Each point is reached from the start by the listed moves, each made once or not at all, plus a little noise. Is the number of moves made odd or even? Then give how often each move was made.
In the rows, 128 means zero.

Moves:
(1): [109 160 143]
(2): [181 122  76]
(3): [ 70 135  70]
Start: [125 114 144]
Points:
[120 116  30] -> even (0, 1, 1)
[104 147  46] -> odd (1, 1, 1)
[ 66 124  84] -> odd (0, 0, 1)
[105 145 160] -> odd (1, 0, 0)

Moves:
(1): [130  86 125 124 131 158 141 114 130 151 144]
(2): [160 154 143 159 118 106 150 118 125  92 146]
(3): [128 113 161 143 171 129 106 111 110 153 122]
(4): [ 78 117 131 142 133 134 130  81  85 111 109]
(5): [147 156 140 121 107 117 107  99 145  95 171]
(6): [132 112 129  86 125 116 174 149  94 168 142]
(7): [125 134 138 130 136 146 134 144 122 112 146]
(8): [157 145 158  94 136 169 168  93 147 173 113]
Start: [116 112 130 174 160 139 137 179 136 108 128]
Points:
[128 101 173 181 166 193 215  73 108 124 130] -> even (1, 1, 0, 1, 0, 0, 0, 1)
[149 136 143 203 151 121 162 168 133  74 148] -> odd (0, 1, 0, 0, 0, 0, 0, 0)
[130  79 215 157 213 201 249  95  56 171 153] -> odd (1, 1, 1, 1, 0, 1, 1, 1)
[ 68  33 172 158 212 183 185 136  38 160 149] -> odd (1, 0, 1, 1, 0, 1, 1, 0)
[154  96 142 206 153 149 174 156 137  97 161] -> even (1, 1, 0, 0, 0, 0, 0, 0)

Moves:
(1): [134 125 119 152 133 130 138 129 121 116 121]
(2): [134 138 117 130 145 136 131 136 145 129 161]
(3): [111 159 155 157 188 149 127  73  86 118 126]
(4): [175 140 129 126 123  93 147 129 129 126 190]
(5): [126 137 108 123 134 133  93 104 100 129 110]
(6): [105 157 133 164 112 115 160 126 125 141 155]
(7): [123 115 144 118 102 122 110 139 129  98 123]
(8): [135 144 110 135 151 141 150  88 136 141 128]
(9): [124 130 146 121 125 165 106 123 102 118 129]
(10): [139 153 132 109 129 138 138 142 120 134 102]
(11): [108 108 140 108 154 149 138 131 109 108 109]
Start: [145 102 121 119 125 137 135 115 151 124  89]
Points:
[139 113  99 108 127 149 104  61 133 109  65] -> odd (0, 0, 0, 0, 1, 0, 1, 1, 0, 0, 0)
[164 223 119 162 192 137 182   7  81 146 132] -> even (0, 0, 1, 1, 1, 1, 0, 1, 0, 1, 0)
[115 122 155 146 231 224 138  64  73  73  96] -> odd (1, 1, 1, 0, 0, 0, 0, 0, 1, 0, 1)
[158 142  98 156 161 125 171 103 113 105 166] -> even (1, 1, 0, 1, 1, 1, 0, 0, 0, 0, 1)
[125 153 163 108 162 210  74  56  47  81  39] -> odd (0, 0, 1, 0, 1, 0, 1, 0, 1, 1, 0)
